Rows are points. The points of each table are mixes of a few directions, plus a little noise. Count the directions of each table, and those that both share. Where both have some left over, give the other angles between the two spaces (their principal angles), to ten degrees, smallest first.
In the rows, zero is written as 128.

First:
[[126 135  93]
 [155 143 119]
 [ 98 109 146]
 [132 130 130]
 [172 161  77]
 [ 84  91 201]]
Second:
[[112 100 114]
 [143 168 164]
 [103  98 123]
 [116 123 140]
 [169 121  44]
 [125 157 178]]
Directions: first 2, second 2, shared 1; angles 40

First, 5 rows:
[[153 132  76 103]
 [100 112 205 125]
 [116  83 167 162]
 [138 158  84 137]
 [134 156 106 112]]
Second, 8 rows:
[[143 103 164 113]
 [137 107 156 115]
 [143 119 147 123]
 [120 183  65 162]
 [ 95 119 117 122]
 [ 96 178  56 158]
 [108 119 126 122]
 [182  97 194 110]]
Directions: first 3, second 2, shared 1; angles 90

First:
[[130 121 124 133 119 129]
 [116 165 150 104 169 122]
 [118 160 146 107 163 123]
 [107 191 165  87 198 118]
 [115 166 150 103 171 122]
 [140  93 108 151  89 134]
 [150  61  89 172  53 139]
 [148  66  92 169  59 138]
 [127 130 129 127 130 127]]
Second:
[[140  82 110 161 161 129]
 [113 185 120 112 104 124]
 [132 118 141 128 181 124]
 [136  90 172 107 139 132]
 [114 185 126 107  97 126]
 [142  73 167 115 137 134]
 [150  40 126 163 172 133]
 [118 170  97 131  60 128]
 [107 213  93 123  97 123]]
Directions: first 1, second 3, shared 1

First, 8 rows:
[[160  97 113 113 160 103 137 158]
 [114 192  42 194  95 161  85  65]
 [131 142  92 149 127 133 112 104]
 [137 105 149 105 138 116 146 168]
 [114 154 116 144  98 149 127 150]
 [148 113 104 123 144 116 131 157]
 [ 93 114 237  97 125 128 140  61]
 [128 106 171 100 135 119 148 158]]
Second (10 x 8):
[[108  93 125 185 131 121 166 149]
 [ 81 119  87 124 141  47 184 125]
 [108  88 129 202 136 131 170 158]
 [163 130 163 155 124 199  93 141]
 [147 170 126  61 128 128  90 103]
 [143 173 129 104 155 140 110 125]
 [167 171 145  69 122 166  68 106]
 [109  84 129 189 124 127 163 149]
 [142 124 138 109 107 143 103 117]
 [113 127 108  82 112  80 131 105]]
Directions: first 3, second 3, shared 0; angles 70, 70, 80

First:
[[139 105 173 130 118 100 134 155 141]
 [119 187 116  64  67 158  98  84 115]
 [132  71 123 144 144  83 146 133 146]
 [113  99 115 207 154  97  93 124 117]
 [ 90 180 134  73 133 236 160 110  95]
 [140 120 110 123 146 125 152 135 137]
 [164 134 124 151 133  96 115 157 144]]
Second:
[[ 96 100 171 165 184 159  83 130  86]
 [163 122 115 135 139 100 168 163 160]
 [140 127 136 176 148 118 139 164 135]
 [101 130  81  73  87 136 133  61 126]
 [133 190 104 112 103 168 164 134 135]
 [108  52 147 142 138  74  74  96 117]
 [135 126 108  89 128 133 152 117 137]
 [137 177 171  80 142 195 120 154 109]
 [137 127 119 180  84  68 119 134 151]]
Directions: first 5, second 5, shared 4; angles 60

First (8 x 11):
[[ 77 170 157 110  99 153 132 169 108 178 140]
 [128 121  76 123 172 121 147 106 110  86 154]
 [195 123 137 142 174 102 122  88 126  98  96]
 [138 123 114 182 165 133 154 145 149 104 161]
 [ 97 162 107 151 103 138 108 199 123 171 125]
 [125  51 198  93  67 115 163  82 160 127 125]
 [165 145 103 105 154 159  59  67 128 112 101]
 [103 118 128 119  90 109 141 162 118 153 123]]
Second (8 x 11):
[[109 127  74 117 138  97 155 140  91 109 144]
 [116 109  81 107  81 140  87 102 145 108 133]
 [129 141  97  87 136 127  97 102  99 125 111]
 [ 95 174 192  69 141 211 102  82 121 163 151]
 [161 105 166 140 131 113 129 125 149 140  95]
 [152  70 191 128 130  90 176 119 146 138 102]
 [123 137  59 218 151 118 134 218 149 124 142]
 [142 164 166 160 111 123 146 133 124 120 145]]
Directions: first 6, second 6, shared 5; angles 90

First (8 x 12):
[[ 48 166 118 118 168  96 104 122 136 112 111  83]
 [173 184 138 163  83  85 123  97 137 111 102 158]
 [168 100 130 146  97 163 168 101  70 145 137 141]
 [194  98 103 169  96 135 138 141  96 162 129 144]
 [165 102 125 147 106 153 151 123  94 149 137 139]
 [130 104 158  65 159 146 100 162 178  96 148 169]
 [ 68  87 109  93 187 150 112 153 108 134 139  91]
 [ 74 183 144 125 124  98 129 129 207 110 126 104]]
Second, 8 rows:
[[127 133  76 133 141  46  74 137  40 140  97  86]
 [154  94 102 183 131 168 140 143 125 161 125 131]
 [123 172 130 122 108 159 195 124 181 134 163 146]
 [118  42 185  41 138 128  78 144 109 102 140 122]
 [111 161  86 186 145  96 106 116  97 139  87  97]
 [149 121 152  89 117 118 118 129 125 109 138 152]
 [101 173 136 134 120 153 177 114 182 125 144 131]
 [142 130 162 124 124 156 134 113 163 109 127 162]]
Directions: first 5, second 5, shared 3; angles 40, 90

First:
[[166 142 128 127 142 139 123 122 159 108 156 130 110 140]
 [ 99 131 130 155  85 138 130 166  62 159  94  97 169  83]
 [229 173 130 138 151 165 115 128 193  81 197 120  93 143]
 [ 50  92 127 119 112  98 137 126  80 163  75 136 153 119]
 [113 127 129 137 112 130 129 141 102 141 112 118 144 112]
 [ 67 100 127 122 114 105 136 128  89 156  87 133 149 119]
 [131 101 124  77 190  93 131  63 210  97 153 184  75 196]
 [170 156 130 150 117 155 122 150 129 118 150 106 130 112]]
Second (8 x 14):
[[ 45  55 118 124 171  81  99  84 172 150 184 200 108 164]
 [149 130 126 141 115 138 119 126 118 150 108  79 125  94]
 [136 147 129 183 116 162 103 178 123 122 211 147 149 116]
 [115 118 127 117 137 118 132 120 134 125 125 144 125 144]
 [194 185 137  79 102 143 183 134  93  96  16  72 134 123]
 [ 98  99 122 159 138 124  96 126 145 150 189 149 125 123]
 [182 183 138 107 106 151 166 154  98  90  73 103 143 129]
 [107 104 124 113 139 108 125 103 139 140 116 133 115 134]]
Directions: first 2, second 3, shared 1; angles 70

First:
[[ 83 156 127 152  68  88 102 136 111 135 100 143  88 121]
 [146 120 120 110 134 140 133 109 145 144 153 103 146 132]
 [134 133 128 128 137 133 130 128 130 120 123 129 131 128]
 [144  43 147  98  74 103  97 138 130 219 198  92  69 130]
 [102  89 127 106  60  99 131 110 142 204 183  80 124 130]
 [103 150 132 145 137 128 147 139 119  98  97 143 154 125]
 [204 103 143 121 208 170 106 151 121  90 122 159  99 130]
 [105 165 138 154 170 138 160 154 110  62  70 168 162 123]
 [202 131 114 113 182 167  97 111 142 107 137 132 109 133]
 [ 57 195 107 149 105 113 177 107 132 101  94 124 200 126]]
Second (10 x 14):
[[ 76 100 141 111  57  70 164 142  98 175 162 127 156 133]
 [177 131 110  77 108  88 138 111  77 134 181 164 171 147]
 [181 160 107  91 117  80 124 122  54  97 149 202 158 146]
 [207 128 110 124 216 215  98  90 195 112 133  84 114 126]
 [114 113 134 131 124 136 134 127 147 146 133 104 127 125]
 [ 93 176 137 190 153 140  98 162 122  62  34 168  73 111]
 [105 132 135 149 130 135 124 139 138 121 103 124 111 121]
 [136  93 128 107 125 143 143 109 159 171 171  81 147 131]
 [ 81 105 143 143 109 131 141 138 153 157 125  94 121 120]
 [110 142 134 157 142 142 116 141 138 106  89 132 103 119]]
Directions: first 4, second 3, shared 2; angles 90
